Rows are points. A path goes straight from each point to the next, and from the last back to the first. The post is the endless flat space through its rows: a point in 2 columns, a line in 3, a plane in 4, and so on, so that a path can go around it. How many times does the path go around the post? Going back the other way cancels.

Post (1 x 2):
[[-7 17]]
Path (26 x 2):
[[  9  29]
 [-13  40]
 [-20  50]
 [-38  21]
 [-16 -28]
 [ 23 -19]
 [ 19  24]
 [  2  35]
 [-36  64]
 [-46  15]
 [-36 -30]
 [ 25 -45]
 [ 45   3]
 [ 12  33]
 [-26  44]
 [-48  11]
 [-19   2]
 [  8 -21]
 [-20 -34]
 [ 29  -9]
 [ 41  42]
 [-11  86]
 [-32  41]
 [-55 -14]
 [ -1 -27]
 [ 31   2]]
Times around: 4

Post (7 x 8):
[[ 42   6  -3  15  16 -19 -33  -3]
 [-66  -5 -84 -24  69  54  -6 -45]
 [ 36  -2  -2 -29  16 -10 -30   3]
 [ -3  20  83   6 -11 -13   8  33]
 [ -4   9  18 -10   2 -23 -18 -42]
 [ 40  -8  16 -13  36 -51 -11  -1]
 [  3  18 -11 -10 -10 -19  -3   9]]
Path (28 x 8):
[[-15  -4  -1 -24  51  31 -28   6]
 [-25  -8  27 -72 -11 -79  14 -19]
 [ 23  -8  18  -8  57   4 -34  21]
 [ 21  23 -25  -6  48  31 -13  11]
 [-32   8 -16 -37   8  18  31 -52]
 [  5 -25  32 -21 -20  16   4  45]
 [  0 -19  62  29   0  -2 -78 -11]
 [ 14  12  37 -27  12 -22 -30 -22]
 [-22  35 -26  25  78   1  37 -40]
 [ -9  15  79 -19 -27 -29  34 -32]
 [-20 -20   6 -13  -9 -16   2 -43]
 [-11 -10  15   3  22 -72  -2 -19]
 [-12  32 -42 -45  31  -9  -9  23]
 [ 17  13  18 -45  13   9 -43 -62]
 [ 24  30  16  23  55 -15  -1  15]
 [ 63 -12 -31 -21  74   8  -3 -17]
 [ 43 -46  38 -25  45 -44   4  14]
 [  5 -33  10 -30  30 -29 -12  12]
 [ 16  -3  -5 -20  35 -70  -5   1]
 [-31  55  40 -45 -11  -2  -2 -25]
 [ 62  21  11  -4  43 -60  49   5]
 [ 31 -27   2 -25 -10  39  -5  47]
 [  8 -25  -8  32  53 -29 -42  -3]
 [ 17  -6  14 -12  49  11 -70  -4]
 [ 44  55 -46   0  20  37 -43  41]
 [-47  15 -12 -26   9 -23  12 -86]
 [ 11 -29  30 -16   1  57 -29   0]
 [-46  -7  -2 -32 -44 -71 -55 -73]]
Times around: 5
